Each row is a point. Before rounding, the points of a table are all equally far from one centre. They may lie mostly on one side of it. Where is the centre, to within rounding?

Points (10 x 3):
|  1.3 | -7.6 |  4.1 |
| -3.7 |  5.2 |  3.9 |
| -2.1 |  2.0 | -2.6 |
| -3.2 | -3.8 | -0.9 |
| -5.2 |  0.4 |  0.5 |
| -2.5 | -3.9 |  8.6 |
| -1.0 | -5.1 | -1.4 |
|  0.3 | -5.0 | -2.0 |
|  7.6 | -4.4 |  4.9 |
| -4.5 | -2.7 |  0.0 |
Centre: |  1.5 | -0.1 |  3.5 |

Points:
|  -6.3 |  -0.8 |  -0.3 |   8.3 |  -0.3 |   3.4 |  -1.4 |  -0.2 |   5.2 |  -5.8 |   6.7 |  -1.2 |
|  -3.7 |  -8.6 |  -1.7 |  -0.4 |   2.3 |   0.2 |  -0.8 |   3.1 |  -1.1 |  -4.5 |   8.2 |  -1.5 |
|  -5.9 |  -2.5 |  -1.2 |   2.6 |   2.5 |  -0.5 |   0.7 |   2.1 |   4.2 |  -0.1 |   0.7 |  -9.4 |
| -11.5 |   0.5 |   5.9 |  -1.0 |  -1.2 |   3.2 |  -1.0 |  -1.0 |  -1.4 |  -2.4 |  -1.5 |  -4.9 |
|  -5.3 |  -4.1 |   6.6 |  -3.9 |   2.0 |   0.8 |   1.5 |  -3.3 |  -3.3 |   1.4 |   2.9 |  -0.3 |
|  -7.0 |  -2.4 |   4.8 |   5.3 |  -4.8 |  -1.4 |   0.4 |   3.9 |  -3.9 |  -0.8 |   0.9 |  -2.5 |
|  -4.8 |  -7.6 |   5.6 |   0.0 |   3.9 |  -1.6 |  -0.7 |   0.7 |  -0.7 |  -4.0 |   7.2 |  -8.4 |
|  -5.6 |  -7.8 |  -1.8 |   3.9 |  -0.9 |  -3.2 |  -1.2 |   1.5 |   1.6 |  -3.0 |   7.3 |  -1.0 |
|  -3.3 |  -9.0 |   4.0 |   3.1 |  -3.0 |  -0.6 |  -2.4 |   4.3 |  -0.6 |  -5.6 |   6.8 |  -1.1 |
|  -3.3 |   1.0 |  -0.1 |   7.1 |  -0.9 |  -0.1 |   1.9 |   4.5 |   4.3 |  -0.1 |   3.4 |  -1.5 |
|  -6.0 |  -9.3 |   3.7 |  -0.9 |   3.9 |   2.2 |  -5.4 |  -1.1 |   5.0 |  -5.2 |   2.7 |   0.7 |
|  -2.9 |  -1.7 |   4.5 |   5.1 |   1.9 |  -6.1 |   3.4 |   4.3 |   0.7 |  -4.2 |   5.5 |  -1.7 |
|   0.6 |   0.3 |   3.4 |  -0.1 |  -2.9 |  -0.5 |   3.8 |   3.3 |   1.1 |  -6.8 |   2.6 |   0.6 |
|  -6.8 |  -7.9 |  -0.7 |   0.9 |   3.1 |  -0.3 |   4.5 |   2.7 |  -1.6 |  -6.7 |   6.6 |  -2.7 |
|  -2.4 |  -5.6 |  -2.1 |   2.6 |  -1.9 |   1.3 |  -1.0 |   1.7 |  -1.7 |  -3.2 |   5.0 |   4.2 |
|  -1.9 |  -7.5 |   1.9 |   2.8 |   1.0 |   1.6 |   4.5 |  -3.4 |   0.0 |   0.0 |   6.8 |  -1.4 |
Centre: | -5.1 | -2.8 |  3.4 |  1.8 |  1.7 |  1.5 | -0.4 |  0.8 |  0.9 | -3.6 |  2.5 | -2.0 |

Points:
|   1.6 |   1.5 |  -1.0 |   5.4 |   1.8 |  -0.6 |  -2.8 |   1.9 |   2.1 |   0.2 |  -3.4 |   3.0 |  -2.7 |   2.0 |   0.3 |   6.3 |  -4.5 |  -0.9 | -10.8 |  -2.2 |   1.2 |   1.4 |  -5.4 |   0.5 |
|  -3.6 |   4.6 |   0.4 |   1.3 |   0.9 |   4.3 |  -3.8 |   0.6 |  -0.2 |  -0.8 |   1.2 |  -1.9 |   1.0 |   2.3 |   4.6 |   7.4 |  -2.4 |   4.3 | -10.8 |  -3.2 |   4.0 |  -0.9 |  -3.9 |   5.2 |
|   7.6 |   7.7 |   2.2 |   3.0 |  -0.7 |  -1.3 |  -5.8 |   1.2 |   5.9 |  -2.8 |  -2.7 |  -4.8 |  -2.5 |  -0.6 |  -3.8 |   4.2 |   1.4 |  -0.4 |  -5.6 |  -3.6 |   5.5 |  -4.0 |  -0.3 |   2.8 |
|   1.9 |   4.6 |   2.0 |  -2.6 |   0.6 |  -2.1 |  -4.9 |  -0.2 |   0.7 |   0.7 |   4.3 |   0.8 |  -3.8 |   2.1 |  -5.0 |   7.1 |   4.3 |   1.0 |  -8.2 |  -1.1 |  -3.9 |  -6.3 |  -0.3 |   2.8 |
|  -2.0 |   4.6 |   0.8 |  -1.1 |  -1.3 |  -3.2 |   0.6 |   2.4 |  -0.9 |  -2.5 |   7.4 |   0.8 |  -4.7 |  -1.4 |  -3.3 |   0.4 |  -2.5 |   3.5 |  -9.2 |  -3.9 |   1.2 |  -2.3 |  -4.5 |   4.8 |
|   1.3 |   4.3 |   3.0 |   3.0 |  -4.5 |  -4.5 |   0.2 |   1.3 |  -0.4 |  -4.5 |  -3.0 |  -3.8 |  -0.6 |  -0.9 |   2.4 |   5.5 |  -2.0 |   2.1 |  -9.3 |  -2.1 |   1.0 |   1.0 |  -8.8 |   7.4 |
|  -1.9 |   7.2 |  -2.1 |  -5.7 |  -6.0 |   4.7 |  -3.0 |  -0.4 |  -0.6 |   1.6 |   1.4 |  -1.4 |   2.5 |   2.5 |   1.0 |   0.2 |  -0.3 |  -0.7 |  -5.2 |  -1.1 |  -2.5 |  -2.8 |  -6.2 |   6.0 |
|  -1.7 |   5.0 |  -4.3 |  -0.3 |  -3.0 |  -5.2 |  -8.9 |   3.0 |   0.2 |  -3.3 |  -3.3 |  -1.3 |  -0.9 |   4.3 |   0.5 |   2.7 |   1.5 |   3.7 |  -8.5 |  -1.9 |   1.4 |   0.8 |   0.0 |  11.1 |
|   3.8 |   6.5 |   1.2 |   0.6 |   1.6 |   0.5 |  -9.4 |   2.2 |   2.5 |  -2.5 |   4.7 |  -2.0 |  -1.4 |   1.0 |  -4.3 |   1.5 |  -2.5 |   2.9 |  -8.4 |  -5.5 |   3.1 |  -3.8 |  -8.0 |   4.2 |
|   1.7 |   8.7 |  -0.6 |  -0.2 |  -3.7 |  -3.8 |  -7.0 |   3.3 |   0.1 |   2.1 |  -1.6 |   2.4 |  -1.9 |  -0.3 |  -2.5 |   7.9 |  -4.6 |   6.8 |  -2.2 |  -3.2 |   4.8 |  -1.4 |  -6.8 |   0.2 |
|  -4.3 |   6.8 |   1.7 |   3.9 |  -0.4 |  -2.0 |  -3.1 |   2.6 |  -6.2 |   1.8 |   2.1 |   0.2 |  -4.7 |   0.0 |  -5.7 |   4.3 |  -2.3 |   6.3 |  -5.4 |  -6.1 |   4.9 |  -1.2 |  -3.5 |   2.9 |
|  -3.6 |   8.0 |   5.0 |   3.7 |   1.5 |  -6.4 |  -5.9 |   2.4 |   0.4 |   1.2 |  -3.6 |  -5.8 |  -2.1 |   2.8 |  -4.6 |   5.8 |   3.0 |   1.0 |  -2.7 |   3.8 |   3.4 |  -0.5 |  -3.5 |   4.3 |
|  -2.7 |   9.1 |   1.4 |   1.9 |  -1.3 |  -0.2 |  -4.3 |   2.5 |  -4.2 |   2.1 |   2.1 |   3.1 |   0.6 |   0.1 |  -3.1 |   4.7 |  -2.4 |   7.3 |  -7.9 |  -5.5 |   5.6 |  -2.7 |  -3.3 |   5.1 |
|  -0.5 |   8.4 |   3.6 |   2.2 |  -1.1 |  -5.2 |  -1.2 |   6.3 |   0.8 |   0.4 |  -1.1 |   0.9 |  -1.6 |   4.2 |  -2.8 |  -2.4 |  -0.9 |  -1.6 |  -6.5 |  -3.1 |   0.7 |  -7.3 |  -4.7 |   7.4 |
|   0.2 |   7.7 |   0.8 |   3.3 |  -0.6 |  -3.2 |  -2.4 |   0.1 |  -0.5 |  -0.9 |   0.4 |  -8.0 |  -2.2 |   3.1 |  -3.7 |   7.2 |   2.4 |   7.2 |  -7.5 |  -1.8 |   5.0 |   2.0 |  -6.4 |   3.0 |
|  -2.0 |  -0.6 |  -0.3 |   1.0 |   5.0 |  -4.0 |   1.3 |   2.9 |  -5.5 |  -0.7 |   1.0 |   0.0 |  -3.5 |  -0.6 |  -1.0 |   2.3 |  -2.4 |   2.2 |  -1.3 |  -1.6 |  -4.0 |  -0.3 |  -6.2 |   6.7 |
|  -0.4 |   9.7 |  -0.1 |   0.4 |  -0.1 |  -2.7 |  -1.6 |  -2.9 |  -3.3 |   1.7 |   3.2 |  -4.4 |  -6.5 |  -2.0 |   1.8 |  -1.3 |   1.6 |   4.6 |  -2.3 |  -5.9 |  -0.4 |  -4.3 |  -3.2 |   5.9 |
|   2.9 |   8.4 |  -0.3 |  -0.7 |  -1.3 |  -1.4 |  -7.0 |   5.6 |   1.8 |   8.4 |  -0.5 |  -0.9 |  -2.8 |  -2.1 |   3.6 |   6.6 |   4.5 |  -0.5 |  -5.7 |   0.1 |   2.7 |  -0.7 |  -3.5 |   5.1 |
|   4.4 |   1.9 |  -0.9 |   2.4 |  -1.2 |  -1.9 |  -0.3 |   6.7 |  -7.0 |   4.0 |  -3.4 |  -1.5 |   0.7 |   3.0 |  -2.2 |   3.9 |   5.1 |   0.9 |  -8.7 |  -2.5 |   3.0 |  -3.3 |  -4.3 |   6.0 |
|  -1.9 |   8.5 |   2.7 |  -1.7 |  -1.2 |  -0.5 |  -4.5 |   8.7 |   0.7 |  -1.4 |   3.5 |  -0.9 |  -2.3 |   3.5 |   1.3 |  -0.6 |   3.8 |  -2.7 |  -8.5 |  -3.6 |   3.7 |  -0.3 |  -2.5 |   9.3 |
|   2.3 |   2.9 |   2.6 |   0.0 |   2.2 |   1.3 |  -9.4 |   6.6 |  -0.7 |  -0.2 |   2.5 |  -0.1 |  -1.9 |  -0.1 |  -4.1 |   2.6 |  -6.6 |  -2.9 |  -3.6 |  -3.6 |   8.0 |  -0.8 |  -4.0 |   5.7 |
|   0.1 |   6.6 |  -6.9 |   0.2 |  -4.4 |  -4.5 |  -7.2 |   0.6 |  -3.1 |   0.1 |   0.8 |   0.9 |  -4.1 |  -1.7 |  -3.8 |   8.0 |   3.3 |   1.4 |  -6.7 |   0.9 |   1.7 |  -0.8 |  -3.3 |   4.4 |
|   7.0 |   2.4 |  -0.6 |   0.7 |  -0.4 |  -4.3 |  -5.8 |   4.5 |   2.7 |  -0.5 |   4.0 |  -0.9 |  -2.3 |   5.6 |  -6.1 |   5.4 |   2.8 |  -1.2 |  -3.6 |   0.4 |   0.9 |  -4.3 |  -5.0 |   8.8 |
|  -2.3 |   7.3 |   1.7 |   5.9 |   2.0 |   0.3 |  -7.0 |   4.8 |  -1.8 |  -1.9 |  -1.8 |   1.9 |  -0.5 |  -1.0 |  -6.4 |  -1.2 |  -0.8 |   2.3 |  -3.9 |  -3.4 |  -0.9 |  -4.7 |  -5.6 |   2.5 |
|   4.1 |   2.8 |   4.5 |  -1.0 |   1.0 |  -4.0 |  -6.0 |   5.6 |   2.9 |   1.9 |   1.9 |  -1.7 |   5.5 |   2.6 |  -2.6 |  -5.4 |   1.4 |   0.2 |  -6.5 |  -1.9 |  -0.1 |  -6.2 |   0.2 |   0.9 |
|  -0.1 |   1.4 |  -3.4 |   2.1 |   3.4 |  -1.0 |  -5.0 |   5.8 |  -5.2 |  -5.0 |   0.5 |   2.1 |  -5.7 |  -1.1 |  -0.4 |   3.9 |  -1.8 |   3.9 |  -4.3 |  -0.2 |   2.0 |  -2.7 |  -2.6 |   6.0 |
|  -5.0 |   8.7 |   3.4 |   2.3 |   1.0 |  -1.1 |  -3.2 |   4.1 |  -1.3 |   0.6 |   2.6 |  -0.5 |   1.6 |   2.8 |  -3.5 |   5.4 |  -3.8 |   1.4 |  -6.0 |  -2.6 |   5.2 |   3.3 |  -7.7 |   8.6 |
|   3.2 |   7.9 |  -0.8 |   2.2 |   2.3 |  -0.5 |  -7.1 |   1.5 |   4.6 |   2.1 |   2.5 |   4.7 |  -6.8 |   2.7 |  -1.5 |   5.1 |  -1.8 |   4.1 |  -5.2 |  -4.1 |   2.2 |  -0.9 |   0.9 |   1.5 |
|  -0.1 |   7.1 |  -0.5 |  -1.1 |  -1.6 |  -6.7 |  -3.8 |   2.0 |   2.0 |   4.4 |  -1.5 |   2.2 |  -0.7 |   6.0 |  -3.0 |   1.8 |  -3.6 |   2.2 |  -6.8 |  -5.3 |   1.7 |  -0.4 |  -2.2 |  11.6 |
|   0.2 |   2.4 |  -0.2 |   1.1 |  -2.0 | -10.0 |  -2.1 |   5.2 |  -2.9 |   2.4 |  -0.9 |   0.8 |  -1.7 |  -4.4 |  -4.6 |   8.8 |   1.7 |   0.2 |  -3.6 |  -5.8 |  -0.8 |  -3.0 |  -1.7 |   0.8 |
Centre: |  1.1 |  3.7 |  1.2 |  1.0 | -1.4 | -2.9 | -4.5 |  1.4 | -1.2 |  0.2 |  1.2 | -1.6 |  0.5 |  2.2 |  0.5 |  2.6 |  0.5 |  0.0 | -2.5 | -3.1 |  1.5 |  0.2 | -2.0 |  2.6 |
